Rows are points. Examples show where two turns around zero, p and q, send a point. Where does a point land after both, in the order given? Backwards means that the second turn is done in reverse. Each puzzle has new turns, and all numbers are rounded.

Turn p:
[ 3.8  1.4 -5.7] => [-0.2  4.7 -5.1]
[-0.2  1.7  1.4] => [1.3 0.5 1.7]
[-6.5 -1.9  0.7] => [-4.9 -2.4  4.1]
[ 2.9 -1.2  3.6] => [ 3.7 -2.9 -0.6]
Turn q:
[2.7 3.0 0.0] => [-1.0  2.9  2.6]
[ 0.4 -2.6 -2.8] => [ 3.8 -0.4 -0.7]
[-3.3 -4.3  6.1] => [-2.9 -7.6 -1.0]
[ 0.2  3.8 -3.3] => [ 0.2  5.0 -0.9]
Where do these land?
q, then p backwards: [2.3 0.6 0.1] => [-1.3  1.8  0.8]
p, then q: [ 0.6 -0.1 -4.1] => [-0.1  3.0 -2.8]
q, then p: [-0.2 -8.4  2.3] => [-0.4 -6.5 -5.8]
p, then q: [ 1.3  4.5 -0.9] => [-2.4  3.4  2.3]
p, then q: [-3.9  3.3  2.6] => [-4.7 -2.6  2.1]

Turn p:
[-3.9 -1.7 -6.3 -4.3] => [ 2.1  3.1 -0.3 -7.9]
[ 3.9 -5.5  2.5  2.9] => [-2.8 -3.4  6.0  2.0]
[-5.2  4.5  1.5 -0.5] => [ 1.5  5.2 -4.1  1.9]
[ 2.1  0.8 -3.1 -2.9] => [ 2.0 -2.5 -1.5 -3.2]
[-1.7 -0.4  3.0  2.4] => [-1.5  2.1  1.1  3.2]
[ 5.0  2.0 -2.2  1.9] => [-2.1 -5.2 -2.4 -0.4]
[-0.2  0.3  4.6  0.4] => [0.9 0.7 1.1 4.4]
Turn q:
[-1.1 -2.2 -2.0  3.3] => [-0.2  4.5 -0.5 -0.3]
[-4.5 -1.2  1.0 -4.4] => [-2.0 -2.7 -5.5 -0.9]
[ 1.6  3.4 -4.1 -0.9] => [ 4.3 -0.8  1.4 -3.2]
[ 5.9 -5.6 -3.5 -0.9] => [ 6.3  2.7 -1.0  5.6]
[-1.0  0.6  4.3  2.6] => [-4.6  0.1  2.1  0.8]
[-1.0  4.9  4.4  0.3] => [-3.9 -3.8  3.3 -1.9]
Where do these land?
q, then p backwards: [-3.3  3.2 -6.6  3.7] => [-5.1 -2.3 -5.5 -4.0]
p, then q backwards: [ 2.4  2.9 -1.6 -2.4] => [-0.8  0.3 -1.8 -4.3]
q, then p backwards: [-0.1 -7.1  3.3 -0.7] => [-1.0  4.9  4.1  4.4]
q, then p: [-1.2  1.0  1.8 -3.4] => [-0.7  0.9  3.0 -2.6]
p, then q: [2.2 0.1 3.1 2.9] => [-3.0  3.8  0.3  0.2]

Turn p:
[ 3.3 -2.8  2.1 -5.5] => [-2.8  1.4  3.9 -5.3]
[ 2.7  4.4 -3.3  0.3] => [-2.1 -4.6 -3.5 -0.4]
[-0.4 -2.1  4.6  3.2] => [ 4.7  3.5 -0.3 -1.2]
[ 3.2 -1.8 -2.3  3.1] => [ 3.2 -4.0  0.8 -0.9]
[-4.3  3.1  5.2 -4.2] => [-4.2  7.1 -2.2  0.3]
[-1.7  2.7 -2.5  2.4] => [ 0.2 -1.9 -2.7  3.4]
[-2.9 -3.3 -3.7  0.8] => [ 0.9 -1.4  3.7  4.2]
Turn q:
[-2.3  3.8  3.5 -3.8] => [-1.5 -2.7 -3.4 -5.1]
[-4.5 -1.1 -1.3 -5.4] => [-2.5 -6.6  1.3 -1.1]
[ 1.7 -2.3  2.2  3.2] => [ 4.2  2.0 -0.3  1.3]
[-3.1  0.4 -2.9  3.9] => [-0.2  1.9  5.3 -1.3]
[ 4.7  3.2  2.0 -1.4] => [-1.5  2.4 -5.5  0.2]
[ 3.5 -3.9 -3.4  3.5] => [1.4 2.9 2.5 5.9]
Where do these land?
p, then q: [ 4.8  4.8 -3.7 -5.6] => [ 0.6 -8.0  5.2 -0.4]
p, then q: [-2.3  3.1  0.5 -0.5] => [-1.6  1.4  3.1 -1.1]
p, then q: [ 0.2 -2.3 -2.5 -1.0] => [ 3.3 -0.8 -0.8 -0.6]
q, then p: [-0.6  5.6  2.9  2.6] => [-6.7 -0.5 -1.1 -0.3]
p, then q: [-2.9 -3.2  5.4  1.3] => [-2.8  4.1 -4.4 -2.2]
p, then q: [ 1.0 -5.3  0.5  4.6] => [ 1.8  2.3 -5.6  3.2]
q, then p: [-0.2 -2.7 -3.1 -1.4] => [3.9 1.8 0.3 0.6]
